Every row gives one point. Examples show where two turns around zero, p and q, send a point. Write where each new point lands after one turn and then the other. Backwards means that the second turn is done in reverse. Each puzzle has new turns, and all numbers are rounded.
In the rows, 128 means zero.

Turn p:
[144 151 154] => [115 109 159]
[124 148  84] => [141 174 137]
[109  80 115] => [143 127  77]
[124  93 146] => [131 101  99]
[108 119 156] => [102 109 112]
[159 176 113] => [137 147 183]
Turn q:
[151 166 163] => [172 141 161]
[161 127 103] => [149 135  93]
[ 76 108 111] => [ 70 125 129]
[125 111 135] => [122 110 129]
Where do these land?
p, then q: [118 153 162] => [ 97 112 153]
p, then q: [130  89 127] => [130 126  89]
q, then p: [111 159  76] => [101 178 156]
q, then p: [153 112 147] => [157 109 121]

Turn p:
[106 157 132  88] => [ 86 160 138 130]
[165 118 153 192] => [206 119 130 122]
[ 93 127 120 118] => [103 132 118 154]
[130 127  95  88] => [ 83 116 121 106]
[128 109 134 102] => [109 112 149 129]
[147 130 134 180] => [182 128 113 125]
Turn q:
[142 182 111  95] => [152 148 110  71]
[ 98 100 161 117] => [ 85 148 135 152]
[146  91 112 125] => [119  97 159 128]
[100 122 125 151] => [118 118 105 153]
[125 181 121 113] => [148 151  97  94]
[156  92 137 167] => [145 105 161 170]
Where do these land?
q, then p: [140 132  88 142] => [124  87 140 116]
q, then p: [148 165  93 110] => [ 93 111 149  91]
q, then p: [112 120 107 118] => [108 113 124 143]
p, then q backwards: [148 141 128 105] => [134 127 127  96]
q, then p: [119 105 172 158] => [175 149 106 145]
q, then p backwards: [154 115 120  96] => [160 126 142 101]
q, then p: [ 76 119 187 166] => [169 159  60 147]

Turn p:
[124 109  86 112 152 120] => [114  94 114  98 148 115]
[122 123 146 127  77 159] => [134 119 132 175  88 132]
[149 152 112 139  66 129] => [164 135 100 140  76 113]
[116 135 148 100 170 103] => [ 95 150 154 106 157 115]
[124 106 103 157 145 146] => [138  99 108 128 152 154]
[102 142 122 130 175 126] => [ 97 141 115 117 168 136]
[163 152 171  92 171 114] => [100 170 176  84 122 139]
[123 105 135 168  67 127] => [183 115 124 177 114 121]
Turn q:
[132 115  63 157 174 115] => [ 98  61 124 162 145 154]
[120 122 173 160  74 119] => [125 176 160 141  86  98]
[164 122 129 104 109 131] => [175 128 137 125 126 132]
[106 120 165 126 120 110] => [111 165 150 115 130 123]
[160 152 146 120 141 140] => [156 146 101 142 144 132]
[106 133 138 117 123  99] => [114 139 149 114 146 112]
[114 140 146 108  85 135] => [144 149 134  99 111  95]
[131 144  47 152 191 153] => [101  46  74 156 146 150]
[118 103 145 108 135 150] => [128 142 124  99 117 156]
Where do these land?
p, then q: [128 158 154 174 140 106] => [145 126  78 155 154 114]
p, then q: [130 157 104 151 145 137] => [136  90 103 117 132 124]
p, then q: [150 136 163  83 131 100] => [132 178 141 108 149  96]
p, then q: [157 125 133 110  89 118] => [157 146 161 134 118 108]
p, then q backwards: [ 57 111  94 169 121 192] => [163 155  86 176 206 144]
p, then q: [143  97 121  80 124  81] => [135 162 182 110 163 137]
p, then q: [134 134 133 157 126 135] => [142 120 106 142 120 130]
p, then q: [160 103 143 105 152 122] => [140 168 131  96 131 144]
p, then q: [ 94 130 108 122 124 161] => [ 92  99 135 128 105 131]

Turn p:
[134 166 120 116 122 126 103 115 117] => [159 124 138 120 125 146 126 157 110]
[ 84 119 131 109 131 140 164 141 101] => [ 79  91 118 120 124 131 104 137 139]
[142 146 145 158 134  82 107 170 158] => [176 124 123 108 143  77 135  95 111]
[ 99  84 129  61 156 137 172  84 210] => [ 52 173 138  69  66 128 174 123 166]
[135 138  87 157 123 144 157 101 103] => [104 151 108 156 160 144 121 161 107]
[146 128 122 123 137 159 126 151 111] => [140 114  99 142 133 149 129 129 149]
[142 115 149 117 164  86  64 125 130] => [175 133 169  90 137 149 129  81 129]
[190 150 155 150 114  88 105 120 118] => [180 122 154 152 150 125 166 109  87]
[105 130 136 157 113 174 139 125 112] => [113 122 128 163 140 116 106 159 158]
[103 105 107 131  88 145 143 148 120] => [103 126 105 158 103 117  90 128 127]
Turn q:
[145 120 106 127 176 145 115  91 131] => [162 138 130 112 150 113 137  76 123]
[142 171 144 116 114 136 123 103 102] => [ 96 135 126 123 102 108 109 107  96]
[ 85 110  83 105 129  95 124 178 158] => [146 127  73 118 154 135 149 184 168]
[ 60  65 107 118 136 120 128 133 110] => [143  84 116 109 124 124 193 144 178]
[164 153 140 168  84 122 134 102 109] => [ 96 164 171 157 106 115 125 129  96]
[155 133 131 140 109 171 133 129  98] => [130 136 141 160  84 128 116 101 125]
[163 152 152 137 145 115 149 134 113] => [124 141 138 124 121 161 114 121  84]
[ 94  96 127 131 152 128  84 145 134] => [158  81 113 138 155 112 148 137 139]
[140 119 144  77  99  83 146 166 200] => [131 141 125  89 152 147  70 206 155]
[131 162 146 160 136 165 144  99 126] => [ 93 134 145 150 133 137 119  75 119]
Where do these land?
q, then p: [117 107  80 133 124 130 137 119 124] => [118 138 109 119 124 104 162 145 108]
p, then q backwards: [100 113 125  97 142 112 123  92 134] => [139 129 152 118 116 114 172 102 124]
p, then q backwards: [195 161 157 135 123 161 149 121 145] => [ 97  90  83 172 130 108 109 153 105]
p, then q backwards: [ 99  76 134 143 128 109 144 125 141] => [126 161 134 130 111 156 137  81 136]
q, then p: [151 157 151 114 172 103 169 126  88] => [109  98 131 155 109 187 113 170 138]
q, then p: [ 80 107 114 105 121 140 135 153 143] => [119 167  94 114 100 109 130 111 141]
q, then p backwards: [207 154 136 132 113 125 102 159 153] => [112 140  79 169  78 120  84 114 110]
p, then q: [172 198 147 164 163 141 104 136 134] => [185 166 128 112 132 193 104 121 101]
p, then q: [ 74 111 111 133  69 115 119 125 130] => [108  99 128 156 123  78 140 168  97]
p, then q: [ 86  95 125 124 124 144  97 124  89] => [136  86 138 156 152  85 107 120 133]
